Each point is reached from the start by the listed moves, each made once or not at all, plus a little noise. Say if it took an odd or an even number of moves. Then give how often each move was made.

Moves:
(1): +1.90, -0.29, +1.97, +1.27
(2): -0.49, +3.44, -0.41, +0.72
Start: -1.25, +0.78, +1.19, +0.90
Points:
+0.23, +3.83, +2.68, +2.75 => even (1, 1)

Moves:
(1): +2.19, +0.94, +0.57, -0.77, +0.20, -0.07, -0.09, +0.70, -0.15, -0.42, +0.05
(2): -1.21, +2.40, +0.50, +0.29, +0.66, +0.71, +0.00, -0.33, +0.62, -0.36, +0.38
(3): -0.32, -0.36, +2.79, -1.35, +0.29, -0.30, +0.34, +0.94, +1.04, +0.60, +1.85
(4): +0.52, -1.14, +1.59, +1.39, +1.53, +0.53, -0.06, +0.57, -0.03, -0.82, -0.22
(5): -0.78, -0.75, -1.06, -1.38, +2.54, +1.04, +0.10, -0.48, -1.78, +0.52, -0.51
(6): +0.43, -0.72, -0.98, -0.54, -0.32, +2.74, +0.48, +0.31, +1.03, +0.04, +0.24
(7): +0.72, -0.22, -0.03, +0.80, -0.06, -0.65, +2.37, -0.46, -0.79, +0.74, -0.21
(8): -0.82, +0.52, -0.51, +0.17, +0.37, -0.29, +0.31, +1.74, -0.81, +0.15, +0.01
(9): -0.17, -0.15, -0.63, -1.28, +1.30, -1.06, +1.56, +0.49, +2.60, -0.32, -0.63
Start: +1.73, -0.61, +0.03, -0.38, -0.18, +0.08, +1.27, +0.36, +0.36, +1.32, -0.35
Points:
+2.27, -1.44, +3.13, -2.14, +4.55, +1.14, +1.88, +3.98, -1.29, +1.37, +1.07 => odd (1, 0, 1, 1, 1, 0, 0, 1, 0)
+0.83, +1.33, +3.02, -0.49, +0.40, -0.09, +3.99, +0.29, +1.28, +2.05, +1.69 => odd (0, 1, 1, 0, 0, 0, 1, 0, 0)
+3.40, +0.21, +4.09, -2.58, +3.50, +2.70, +3.36, +3.06, +5.60, +0.05, +1.49 => even (1, 1, 1, 1, 0, 1, 0, 0, 1)
+2.07, +2.50, +2.96, -2.43, +2.52, -1.45, +5.93, +3.33, +2.89, +1.97, +0.97 => even (1, 1, 1, 0, 0, 0, 1, 1, 1)
+4.24, +0.71, +0.95, -0.58, +3.09, +2.40, +5.41, +1.62, +3.49, +0.25, -0.93 => even (1, 1, 0, 1, 0, 1, 1, 0, 1)
+2.11, -2.39, +2.89, +0.00, +1.33, +2.01, +4.35, +3.70, +0.84, +2.14, +1.45 => odd (0, 0, 1, 1, 0, 1, 1, 1, 0)
+2.23, -1.29, +0.13, -5.57, +3.98, +1.96, +3.93, +3.76, +2.38, +1.74, +0.85 => even (1, 0, 1, 0, 1, 1, 0, 1, 1)
